Each row is a point. Each copy is the shape, with its points in the same order, stretched, turned, moved and blurred by noise. Is it also mirrored, or only turned?
(in the rows, 128 means zero)

Shape (7 x 2):
[[ 89 152]
 [ 85 138]
 [ 88  72]
 [101 133]
 [ 48  98]
 [158 103]
 [168 119]]
Copy 1, 7 rows:
[[ 99 182]
 [117 184]
 [190 167]
 [119 170]
 [168 218]
 [141  93]
 [123  90]]
Copy 1 is: mirrored
Copy 2, 7 rows:
[[132 182]
 [117 180]
 [ 58 153]
 [120 163]
 [ 62 204]
 [118  97]
 [138  92]]
Copy 2 is: only turned

Shape:
[[137 115 127]
 [142  70 152]
 [126 124  59]
 [236 132 190]
 [147 167  93]
 [109  93 138]
 [174 152  88]]
Copy 1:
[[119 124 153]
 [ 90 136 193]
 [119  99  93]
 [170 120 230]
 [157 113 106]
 [ 94 149 154]
 [160 101 127]]
Copy 1 is: only turned
Copy 2 (7 x 3):
[[151 151 118]
 [201 162 118]
 [ 85 186 129]
 [223 105 246]
 [ 90 124 157]
 [162 151  77]
 [116 151 195]]
Copy 2 is: only turned

Shape:
[[114  99 127 150]
 [124 103 122 183]
 [194 122 157  49]
 [ 96 140  80 152]
 [136 149 121 166]
 [152 145  65 105]
 [100 150 119 171]
 [149 101 174  72]]
Copy 1, 8 rows:
[[ 90 114 123  90]
 [ 60 101 112 100]
 [247  69  98 159]
 [ 70 146 186 136]
 [ 83 122 115 166]
 [143  87 188 173]
 [ 67 161 137 155]
 [211 107  84 110]]
Copy 1 is: mirrored
Copy 2 (8 x 4):
[[131 106 132 159]
 [119 147 127 172]
 [ 74  17 121  45]
 [162 166  98 148]
 [102 174 116 111]
 [132 133  58 114]
 [137 174 134 125]
 [ 93   7 153  78]]
Copy 2 is: mirrored

Shape (12 x 8):
[[156 120 136 137 144 145  68  61]
 [118  67 195 154  67 103 166 120]
 [152 161 127 152 100 122 129  87]
 [ 83 109 120  55 145 188 145 155]
 [140 121 169 176 142 100 108 100]
 [107  78  75  88 149 200 165 139]
 [143 143 129 123 119  65  71  75]
 [ 76  57 116 137  77 165 127 153]
 [ 51  88 146 133  83 202 148 172]
 [174 137 133  94 127 145  73 126]
 [182 135 138 159 128  77  90 129]
 [118 137 103 139 186 131 105  89]]
Copy 1:
[[ 89  97  91 133  91 228 124 158]
 [154 176 161 133 220 169 160  55]
 [140 124 116  81 111 135 131 175]
 [173 128  32 197 132 132 119  68]
 [ 85 119 143  78 107 165 153 100]
 [167 120  59 178 164 109  44  63]
 [123  76 145 140  89 167 163 182]
 [191 165 142 166 162 163  91  28]
 [215 185  97 141 148 156 102   7]
 [108 145  92 175  71 157 162 172]
 [ 84 122 173 108  83 112 154 141]
 [ 96  49  76 107  90 155  99 108]]
Copy 1 is: only turned
Copy 2:
[[191  95 122 180 128 100 111 131]
 [177 172  81  91 126 193  90  94]
 [160 174 118 152 164  88 123 133]
 [ 77  77 138 159 146 161 131  60]
 [175 146 107 136  85 123  98 136]
 [ 90  48 144  99 164 117 154  76]
 [197 190 111 187 159 157 160 137]
 [146 100  85 104 108 158 156  40]
 [103 103  86 122  89 136 130  11]
 [153  92  85 191 162 132 112 134]
 [168 152  71 145 117 124 125 179]
 [151  91 156 160 101  90 146 133]]
Copy 2 is: mirrored
